Every row gives one point. The window is the flat piece filled in between its corners: a triangle in 3 columns, a solid with four corners in 4, and so on. A path goes straight from each point to the next, and from the last back to the first. After which points does the path pass through the window?

Window, 3 rows:
[[ 3.0  6.6 -0.5]
 [ 1.8 -5.2 -1.8]
 [-1.4 -0.5 -0.1]]
Path:
(1): [-2.4  0.4 -3.6]
(2): [ 1.4  5.8 -1.8]
(3): [3.9 3.8 1.9]
(4): [4.3 2.3 3.6]
(5): [ 0.5  4.2 -5.3]
(6): [ 2.2  4.3 -3.5]
(7): [3.1 3.4 2.6]
(8): [0.5 0.4 3.0]
(9): [-1.6  0.5 -5.2]
(10): [-1.0  2.2 -3.9]
(11): [0.5 0.8 1.8]
(12): [1.9 0.6 3.9]
Through the window after points: 2, 4, 6, 8, 10, 12

Window, 4 rows:
[[-6.1  3.0  2.0  3.7]
 [-0.8  2.7 -2.3 -2.0]
 [-2.5 -5.9 -5.8 -1.3]
 [ 0.1  0.4  2.0 -2.0]]
Path:
(1): [ 3.2  0.5 -1.1 -0.2]
(2): [-2.4 -0.3 -1.3 -4.0]
(3): [-5.4  5.4  2.3 -1.9]
(4): [-0.4  2.8  3.2  4.4]
(5): [-0.4  2.6 -1.4  2.5]
(6): [-6.0  1.8  1.0 -3.2]
(7): [-5.4  1.1 -2.5 -3.8]
(8): [-1.0  1.2 -3.0  1.0]
Through the window after points: 5

Window (4 x 4):
[[ 4.2  2.3 -1.6 -4.0]
 [-0.6 -5.0 -0.7  0.6]
 [ 1.9  1.6 -2.8 -6.4]
 [-1.4  5.4  2.4  2.9]]
Path:
(1): [-0.7  1.4  3.8 -3.2]
(2): [ 0.6  2.0 -2.0 -0.4]
(3): [ 3.8  0.2 -6.2 -3.9]
(4): [ 2.5 -0.4  3.6 -4.4]
(5): [ 3.1  1.4  0.8 -3.4]
(6): [ 2.4  3.4 -2.4 -2.3]
(7): [ 3.5 -2.2 -5.3 -1.4]
(8): [-0.1 -3.8  0.4 -4.9]
(9): [ 2.1  0.8 -0.9 -5.7]
(10): [ 1.4  2.2 -4.2 -5.5]
(11): [ 2.4  1.9 -4.0 -1.3]
(12): [-1.0 -0.1  4.2 -3.8]
(13): [ 0.9  2.6  5.6 -1.8]
(14): [-0.5  2.9 -0.7  0.7]
(15): [ 2.4 -1.3 -4.8 -2.0]
(16): [ 3.4 -0.8  0.0 -5.1]
Through the window after points: 1, 5, 9, 11, 13
